Rows are points. The ring and each string are closed loops that go straight from each point to the next, and from the last back to the first. Before rounding, they use only three directions, however many columns there are. How many times does the string pass through the ring? Passing back the other way cancels.

Ring:
0.028, 0.045, 0.049, 0.011
-0.001, 0.060, 0.044, 0.006
-0.027, 0.059, 0.028, -0.005
-0.042, 0.038, 0.008, -0.017
-0.038, 0.002, -0.005, -0.024
-0.024, -0.020, -0.006, -0.023
0.007, -0.039, 0.002, -0.017
0.031, -0.036, 0.011, -0.010
0.052, -0.010, 0.029, 0.002
0.051, 0.013, 0.040, 0.007
String (16 x 4):
-0.003, -0.065, -0.012, -0.025
-0.006, -0.057, 0.019, -0.010
0.004, -0.020, 0.019, -0.008
0.008, -0.010, 0.020, -0.007
0.011, -0.030, 0.034, 0.000
0.045, -0.058, 0.021, -0.004
0.070, -0.056, 0.003, -0.011
0.059, -0.031, -0.002, -0.014
0.025, -0.004, 0.009, -0.011
0.009, 0.003, 0.020, -0.007
0.017, -0.037, 0.029, -0.002
0.008, -0.049, 0.032, -0.002
0.002, -0.025, 0.023, -0.006
0.007, 0.003, 0.010, -0.012
0.012, -0.021, -0.024, -0.029
0.002, -0.045, -0.021, -0.029
Times through: 0
String, 14 rows:
0.029, 0.038, 0.076, 0.024
0.018, 0.018, 0.052, 0.011
0.014, 0.014, 0.041, 0.005
0.028, 0.020, 0.057, 0.014
0.051, 0.041, 0.063, 0.020
0.056, 0.064, 0.054, 0.016
0.036, 0.066, 0.043, 0.009
0.018, 0.078, 0.066, 0.019
-0.001, 0.059, 0.065, 0.017
-0.005, 0.040, 0.051, 0.009
0.004, 0.026, 0.025, -0.004
0.014, 0.048, 0.017, -0.007
0.026, 0.082, 0.045, 0.009
0.036, 0.072, 0.069, 0.022
Times through: 1

Ring (7 x 8):
0.070, -0.004, 0.002, -0.007, 0.009, -0.009, 0.008, -0.037
0.049, 0.035, 0.031, -0.043, -0.006, -0.001, 0.016, -0.012
0.005, 0.043, 0.045, -0.059, -0.014, -0.005, 0.007, 0.006
-0.044, 0.021, 0.042, -0.053, -0.012, -0.019, -0.017, 0.012
-0.054, -0.015, 0.019, -0.028, -0.001, -0.032, -0.036, 0.000
-0.012, -0.048, -0.012, 0.007, 0.015, -0.035, -0.037, -0.028
0.035, -0.043, -0.016, 0.015, 0.018, -0.026, -0.020, -0.042
String (17 x 8):
0.053, 0.039, -0.010, -0.063, -0.001, -0.025, -0.013, -0.001
0.018, 0.021, 0.017, -0.044, -0.003, -0.017, -0.007, -0.005
-0.003, 0.019, 0.045, -0.037, -0.008, -0.006, 0.005, -0.006
-0.051, 0.044, 0.094, -0.057, -0.026, 0.008, 0.019, 0.015
-0.068, 0.032, 0.063, -0.064, -0.020, -0.014, -0.012, 0.023
-0.068, 0.002, 0.067, -0.030, -0.013, -0.009, -0.007, 0.003
-0.022, -0.008, 0.028, -0.022, -0.001, -0.019, -0.015, -0.010
-0.012, -0.010, -0.013, -0.033, 0.006, -0.040, -0.041, -0.006
-0.028, -0.038, -0.039, -0.020, 0.015, -0.057, -0.066, -0.010
-0.034, -0.073, -0.009, 0.028, 0.019, -0.038, -0.043, -0.036
-0.004, -0.067, 0.002, 0.036, 0.018, -0.023, -0.021, -0.046
0.045, -0.064, -0.045, 0.028, 0.028, -0.038, -0.035, -0.051
0.059, -0.022, -0.053, -0.015, 0.020, -0.043, -0.038, -0.030
0.042, -0.009, -0.012, -0.017, 0.010, -0.024, -0.016, -0.026
0.039, -0.007, 0.024, -0.006, 0.004, -0.004, 0.010, -0.032
0.076, 0.012, 0.042, -0.006, 0.000, 0.015, 0.040, -0.039
0.095, 0.048, 0.026, -0.045, -0.005, 0.007, 0.033, -0.020
Times through: 1

Ring, 10 rows:
0.068, 0.022, 0.019, -0.051, -0.035, -0.009, -0.025, -0.020, 0.006, -0.017, -0.031, 0.019
0.048, 0.066, 0.038, -0.043, -0.048, -0.009, -0.036, 0.006, -0.010, -0.012, -0.034, 0.020
0.007, 0.086, 0.044, -0.028, -0.056, -0.009, -0.043, 0.043, -0.021, -0.003, -0.034, 0.014
-0.029, 0.072, 0.029, -0.015, -0.054, -0.010, -0.041, 0.068, -0.020, 0.004, -0.029, 0.006
-0.054, 0.033, 0.010, -0.005, -0.044, -0.008, -0.035, 0.077, -0.012, 0.008, -0.023, -0.001
-0.057, -0.027, 0.002, 0.001, -0.026, 0.000, -0.028, 0.062, 0.000, 0.008, -0.014, -0.007
-0.032, -0.066, 0.006, -0.004, -0.013, 0.007, -0.024, 0.030, 0.009, 0.003, -0.011, -0.006
-0.010, -0.075, 0.007, -0.012, -0.009, 0.008, -0.022, 0.010, 0.013, -0.002, -0.011, -0.002
0.038, -0.060, 0.004, -0.033, -0.012, 0.002, -0.018, -0.021, 0.019, -0.012, -0.018, 0.007
0.067, -0.012, 0.008, -0.049, -0.025, -0.006, -0.020, -0.028, 0.014, -0.018, -0.027, 0.016
String (16 x 12):
0.008, -0.017, 0.018, -0.023, -0.026, 0.001, -0.028, 0.013, 0.003, -0.005, -0.020, 0.006
0.021, -0.028, 0.054, -0.020, -0.020, 0.014, -0.035, -0.006, -0.003, -0.007, -0.018, 0.007
0.056, -0.028, 0.060, -0.033, -0.018, 0.014, -0.034, -0.034, 0.000, -0.014, -0.020, 0.014
0.031, 0.005, 0.032, -0.032, -0.030, 0.000, -0.031, 0.000, -0.001, -0.009, -0.025, 0.012
0.036, 0.018, 0.004, -0.041, -0.035, -0.012, -0.024, 0.005, 0.006, -0.011, -0.029, 0.013
0.050, 0.049, -0.009, -0.052, -0.045, -0.022, -0.022, 0.006, 0.007, -0.014, -0.035, 0.018
0.046, 0.116, 0.052, -0.045, -0.063, -0.014, -0.044, 0.021, -0.023, -0.011, -0.041, 0.024
0.006, 0.130, 0.077, -0.025, -0.067, -0.006, -0.055, 0.052, -0.038, -0.001, -0.038, 0.018
-0.018, 0.108, 0.003, -0.029, -0.065, -0.026, -0.036, 0.076, -0.017, 0.002, -0.037, 0.011
-0.019, 0.046, -0.023, -0.027, -0.048, -0.023, -0.024, 0.061, 0.001, 0.000, -0.030, 0.005
-0.021, 0.018, 0.015, -0.016, -0.038, -0.005, -0.032, 0.047, -0.006, 0.001, -0.023, 0.003
-0.042, 0.008, 0.064, 0.004, -0.033, 0.014, -0.046, 0.052, -0.021, 0.007, -0.017, -0.001
-0.083, -0.033, 0.030, 0.018, -0.024, 0.012, -0.038, 0.075, -0.011, 0.014, -0.010, -0.012
-0.070, -0.075, 0.009, 0.013, -0.012, 0.012, -0.028, 0.055, 0.004, 0.011, -0.006, -0.013
-0.027, -0.081, -0.027, -0.011, -0.010, -0.001, -0.013, 0.026, 0.022, 0.000, -0.011, -0.006
0.006, -0.057, -0.034, -0.028, -0.016, -0.009, -0.011, 0.011, 0.024, -0.006, -0.018, 0.001
Times through: 1

Ring:
0.057, -0.018, 0.013, -0.019, 0.008, 0.017, 0.022, -0.002, 0.047, -0.057, 0.013, 0.004, -0.037, 0.068
0.040, 0.008, -0.007, 0.002, -0.028, 0.003, 0.017, -0.005, 0.047, -0.027, 0.018, 0.019, -0.044, 0.095
0.010, 0.031, -0.027, 0.016, -0.045, -0.023, 0.003, -0.002, 0.032, 0.013, 0.017, 0.030, -0.035, 0.080
-0.031, 0.044, -0.036, -0.001, -0.041, -0.054, -0.008, 0.022, -0.007, 0.064, -0.001, 0.027, -0.008, 0.028
-0.048, 0.030, -0.022, -0.044, -0.014, -0.062, -0.006, 0.052, -0.042, 0.084, -0.023, 0.008, 0.018, -0.022
-0.029, -0.001, 0.002, -0.070, 0.030, -0.045, 0.001, 0.055, -0.044, 0.048, -0.031, -0.011, 0.027, -0.056
0.007, -0.025, 0.017, -0.062, 0.058, -0.019, 0.005, 0.033, -0.016, -0.008, -0.019, -0.015, 0.015, -0.054
0.041, -0.035, 0.023, -0.043, 0.056, 0.006, 0.013, 0.010, 0.018, -0.053, -0.002, -0.012, -0.007, -0.013
String (21 x 14):
-0.002, 0.016, -0.013, -0.019, -0.013, -0.029, 0.004, 0.020, 0.004, 0.022, -0.001, 0.013, -0.012, 0.028
-0.005, 0.022, -0.015, -0.025, -0.032, -0.030, 0.009, 0.029, 0.001, 0.036, -0.004, 0.014, -0.016, 0.050
-0.005, 0.038, -0.024, -0.011, -0.065, -0.030, 0.012, 0.026, 0.011, 0.046, 0.003, 0.025, -0.030, 0.095
0.018, 0.042, -0.038, 0.044, -0.064, -0.020, 0.001, -0.020, 0.053, 0.004, 0.031, 0.043, -0.051, 0.112
0.029, 0.016, -0.024, 0.037, -0.010, -0.013, -0.006, -0.030, 0.052, -0.030, 0.030, 0.030, -0.037, 0.052
0.017, 0.005, -0.006, -0.015, -0.003, -0.015, 0.007, 0.010, 0.019, -0.005, 0.005, 0.011, -0.019, 0.034
0.036, -0.004, 0.006, -0.031, -0.015, 0.003, 0.024, 0.018, 0.027, -0.018, 0.003, 0.005, -0.031, 0.076
0.061, -0.021, 0.025, -0.049, -0.013, 0.026, 0.040, 0.023, 0.038, -0.044, 0.001, -0.004, -0.042, 0.106
0.022, -0.005, 0.004, -0.032, 0.005, -0.009, 0.014, 0.019, 0.014, -0.010, -0.001, 0.003, -0.017, 0.033
0.032, -0.012, 0.010, -0.035, 0.011, -0.001, 0.017, 0.016, 0.020, -0.024, 0.000, 0.000, -0.020, 0.037
0.063, -0.034, 0.033, -0.059, 0.013, 0.028, 0.039, 0.024, 0.032, -0.055, -0.003, -0.013, -0.032, 0.075
0.089, -0.043, 0.029, -0.016, 0.039, 0.041, 0.026, -0.020, 0.069, -0.109, 0.021, -0.003, -0.044, 0.063
0.062, -0.020, 0.003, 0.019, 0.037, 0.014, 0.003, -0.037, 0.065, -0.086, 0.030, 0.013, -0.036, 0.029
0.017, 0.001, -0.004, -0.018, 0.006, -0.014, 0.006, 0.009, 0.017, -0.010, 0.004, 0.008, -0.016, 0.024
0.022, 0.002, 0.004, -0.041, -0.020, -0.006, 0.023, 0.030, 0.013, 0.003, -0.004, 0.004, -0.024, 0.069
0.017, 0.007, -0.007, -0.015, -0.009, -0.015, 0.008, 0.010, 0.020, -0.003, 0.005, 0.012, -0.022, 0.044
0.020, 0.027, -0.015, -0.008, -0.066, -0.010, 0.022, 0.017, 0.032, 0.016, 0.010, 0.024, -0.045, 0.125
0.004, 0.047, -0.036, 0.023, -0.077, -0.027, 0.006, 0.001, 0.035, 0.032, 0.020, 0.039, -0.045, 0.117
-0.001, 0.038, -0.043, 0.051, -0.021, -0.038, -0.021, -0.029, 0.037, 0.006, 0.028, 0.040, -0.026, 0.028
-0.004, 0.025, -0.027, 0.010, -0.015, -0.035, -0.008, 0.000, 0.016, 0.017, 0.011, 0.024, -0.016, 0.022
-0.007, 0.027, -0.029, 0.013, -0.015, -0.037, -0.010, -0.001, 0.015, 0.020, 0.011, 0.026, -0.015, 0.019
Times through: 3

Ring (7 x 14):
-0.013, 0.043, 0.017, 0.028, 0.021, -0.013, 0.050, 0.019, -0.006, -0.018, -0.017, -0.013, 0.002, 0.045
0.007, 0.034, 0.048, -0.004, 0.030, -0.035, 0.069, 0.019, 0.010, -0.040, -0.050, -0.014, 0.041, 0.050
0.028, -0.002, 0.042, -0.019, 0.020, -0.040, 0.040, 0.014, 0.031, -0.043, -0.026, 0.009, 0.071, 0.006
0.026, -0.025, 0.025, -0.006, 0.011, -0.022, 0.014, 0.005, 0.024, -0.024, 0.010, 0.014, 0.056, 0.001
0.003, -0.042, -0.008, 0.039, 0.002, 0.026, -0.016, -0.009, -0.011, 0.023, 0.071, 0.003, -0.007, 0.035
-0.019, -0.011, -0.029, 0.064, -0.001, 0.034, -0.015, -0.001, -0.024, 0.031, 0.077, 0.000, -0.038, 0.032
-0.025, 0.022, -0.026, 0.061, 0.003, 0.019, 0.005, 0.012, -0.020, 0.015, 0.048, -0.002, -0.033, 0.025
String (23 x 14):
0.020, -0.004, 0.050, -0.009, 0.027, -0.025, 0.049, 0.005, 0.012, -0.029, -0.026, -0.009, 0.047, 0.053
0.010, 0.004, 0.012, 0.011, 0.011, -0.019, 0.020, 0.014, 0.016, -0.022, 0.007, 0.010, 0.036, 0.000
0.012, -0.002, 0.013, 0.009, 0.011, -0.018, 0.018, 0.011, 0.016, -0.020, 0.010, 0.010, 0.037, 0.003
0.027, -0.018, 0.007, -0.005, 0.003, -0.030, 0.000, 0.014, 0.037, -0.031, 0.019, 0.031, 0.067, -0.045
0.034, -0.051, 0.010, -0.004, 0.002, -0.015, -0.014, -0.001, 0.030, -0.015, 0.042, 0.028, 0.061, -0.024
0.019, -0.058, 0.024, 0.016, 0.013, 0.017, 0.001, -0.017, -0.006, 0.013, 0.047, -0.005, 0.015, 0.065
0.005, -0.021, 0.016, 0.025, 0.014, 0.010, 0.015, -0.004, -0.009, 0.005, 0.030, -0.008, 0.005, 0.056
0.003, -0.019, -0.020, 0.035, -0.003, 0.007, -0.018, 0.006, 0.006, 0.005, 0.061, 0.019, 0.010, -0.015
-0.006, -0.050, -0.025, 0.060, -0.004, 0.046, -0.033, -0.016, -0.025, 0.043, 0.101, 0.002, -0.034, 0.043
-0.017, -0.050, -0.024, 0.074, 0.000, 0.064, -0.028, -0.022, -0.045, 0.059, 0.107, -0.014, -0.061, 0.083
-0.009, -0.018, 0.005, 0.046, 0.013, 0.029, 0.011, -0.008, -0.027, 0.024, 0.047, -0.017, -0.027, 0.080
-0.007, 0.008, -0.019, 0.039, 0.001, 0.001, -0.001, 0.014, 0.002, -0.001, 0.041, 0.013, 0.003, -0.009
-0.027, 0.020, -0.050, 0.071, -0.008, 0.021, -0.019, 0.016, -0.013, 0.019, 0.072, 0.014, -0.034, -0.016
-0.043, 0.034, -0.046, 0.087, -0.001, 0.037, -0.003, 0.012, -0.037, 0.032, 0.067, -0.007, -0.067, 0.033
-0.025, 0.021, 0.004, 0.054, 0.018, 0.023, 0.032, 0.004, -0.033, 0.016, 0.023, -0.025, -0.039, 0.086
-0.003, 0.013, 0.001, 0.027, 0.009, -0.008, 0.018, 0.014, 0.004, -0.011, 0.017, 0.005, 0.013, 0.010
-0.010, 0.040, -0.008, 0.031, 0.008, -0.018, 0.024, 0.026, 0.008, -0.021, 0.005, 0.009, 0.013, -0.012
-0.017, 0.069, 0.025, 0.022, 0.027, -0.026, 0.071, 0.029, -0.003, -0.032, -0.046, -0.017, 0.008, 0.047
-0.005, 0.034, 0.061, 0.008, 0.041, -0.015, 0.086, 0.008, -0.017, -0.022, -0.054, -0.040, 0.008, 0.118
0.002, 0.014, 0.024, 0.014, 0.019, -0.014, 0.039, 0.012, 0.003, -0.019, -0.008, -0.007, 0.021, 0.039
0.006, 0.022, 0.012, 0.010, 0.012, -0.027, 0.029, 0.021, 0.018, -0.030, -0.007, 0.010, 0.037, -0.006
0.023, 0.036, 0.056, -0.029, 0.029, -0.062, 0.072, 0.028, 0.036, -0.066, -0.071, 0.002, 0.082, 0.008
0.031, 0.011, 0.082, -0.039, 0.039, -0.053, 0.082, 0.013, 0.027, -0.058, -0.076, -0.014, 0.081, 0.059
Times through: 5
String (33 x 14):
0.016, 0.009, 0.067, -0.014, 0.036, -0.028, 0.073, 0.006, 0.005, -0.034, -0.051, -0.024, 0.044, 0.086
0.009, 0.014, 0.059, -0.004, 0.034, -0.022, 0.070, 0.007, -0.001, -0.028, -0.043, -0.025, 0.031, 0.087
0.003, 0.014, 0.018, 0.015, 0.016, -0.016, 0.033, 0.014, 0.007, -0.020, -0.003, -0.001, 0.024, 0.024
0.001, 0.037, 0.016, 0.010, 0.016, -0.031, 0.041, 0.025, 0.016, -0.035, -0.021, 0.005, 0.035, 0.000
-0.004, 0.051, 0.021, 0.011, 0.020, -0.034, 0.054, 0.028, 0.013, -0.038, -0.035, -0.001, 0.031, 0.011
-0.011, 0.055, 0.048, 0.013, 0.036, -0.023, 0.085, 0.019, -0.010, -0.030, -0.057, -0.032, 0.009, 0.089
-0.013, 0.045, 0.054, 0.017, 0.039, -0.011, 0.086, 0.011, -0.021, -0.019, -0.052, -0.041, -0.003, 0.117
-0.006, 0.027, 0.031, 0.020, 0.026, -0.010, 0.055, 0.011, -0.009, -0.015, -0.020, -0.020, 0.006, 0.070
0.000, 0.017, 0.005, 0.022, 0.011, -0.014, 0.023, 0.016, 0.008, -0.017, 0.008, 0.005, 0.020, 0.008
-0.003, 0.039, 0.005, 0.017, 0.012, -0.028, 0.034, 0.027, 0.016, -0.031, -0.011, 0.009, 0.029, -0.011
0.000, 0.028, 0.011, 0.016, 0.014, -0.023, 0.033, 0.021, 0.012, -0.026, -0.008, 0.005, 0.028, 0.005
0.002, 0.021, 0.039, 0.008, 0.027, -0.019, 0.057, 0.012, 0.000, -0.024, -0.028, -0.016, 0.023, 0.062
0.011, 0.029, 0.083, -0.017, 0.046, -0.034, 0.099, 0.009, -0.001, -0.041, -0.079, -0.037, 0.040, 0.114
0.021, 0.029, 0.081, -0.029, 0.042, -0.050, 0.093, 0.016, 0.017, -0.056, -0.084, -0.022, 0.065, 0.074
0.029, 0.029, 0.059, -0.036, 0.028, -0.066, 0.069, 0.027, 0.042, -0.069, -0.071, 0.007, 0.092, -0.001
0.027, 0.017, 0.031, -0.021, 0.015, -0.055, 0.038, 0.026, 0.044, -0.057, -0.034, 0.022, 0.084, -0.035
0.040, -0.005, 0.052, -0.038, 0.021, -0.057, 0.043, 0.017, 0.047, -0.059, -0.041, 0.017, 0.099, -0.014
0.038, -0.030, 0.057, -0.028, 0.024, -0.033, 0.038, 0.001, 0.028, -0.036, -0.021, 0.002, 0.075, 0.033
0.022, -0.027, 0.036, -0.002, 0.019, -0.012, 0.026, -0.002, 0.010, -0.015, 0.005, -0.002, 0.041, 0.043
0.007, -0.010, 0.019, 0.017, 0.015, -0.003, 0.022, 0.003, 0.000, -0.007, 0.015, -0.004, 0.018, 0.041
0.008, -0.001, -0.004, 0.018, 0.003, -0.014, 0.004, 0.014, 0.017, -0.016, 0.026, 0.019, 0.032, -0.020
0.022, -0.039, -0.005, 0.012, -0.002, -0.007, -0.019, 0.003, 0.022, -0.007, 0.052, 0.027, 0.042, -0.028
0.025, -0.067, 0.006, 0.015, 0.002, 0.012, -0.022, -0.014, 0.008, 0.011, 0.067, 0.014, 0.028, 0.017
0.019, -0.062, 0.020, 0.018, 0.011, 0.020, -0.004, -0.018, -0.007, 0.016, 0.055, -0.004, 0.013, 0.061
0.024, -0.079, 0.018, 0.016, 0.008, 0.023, -0.015, -0.023, -0.005, 0.020, 0.067, 0.000, 0.017, 0.058
0.026, -0.066, 0.009, 0.012, 0.003, 0.010, -0.019, -0.013, 0.009, 0.008, 0.063, 0.014, 0.032, 0.017
0.026, -0.064, 0.032, 0.006, 0.015, 0.011, 0.004, -0.018, -0.001, 0.008, 0.041, -0.004, 0.027, 0.064
0.017, -0.035, 0.031, 0.009, 0.018, 0.002, 0.020, -0.008, -0.001, -0.002, 0.020, -0.007, 0.024, 0.060
0.007, -0.003, 0.011, 0.017, 0.011, -0.009, 0.018, 0.008, 0.007, -0.012, 0.016, 0.004, 0.023, 0.019
0.013, 0.003, 0.001, 0.009, 0.004, -0.025, 0.008, 0.018, 0.026, -0.026, 0.015, 0.023, 0.046, -0.032
0.029, -0.001, 0.023, -0.016, 0.010, -0.045, 0.022, 0.019, 0.042, -0.046, -0.012, 0.025, 0.078, -0.037
0.011, 0.008, 0.012, 0.007, 0.010, -0.025, 0.021, 0.017, 0.021, -0.028, 0.002, 0.013, 0.043, -0.010
0.013, 0.004, 0.037, -0.001, 0.022, -0.023, 0.043, 0.010, 0.011, -0.027, -0.018, -0.005, 0.040, 0.039
Times through: 2
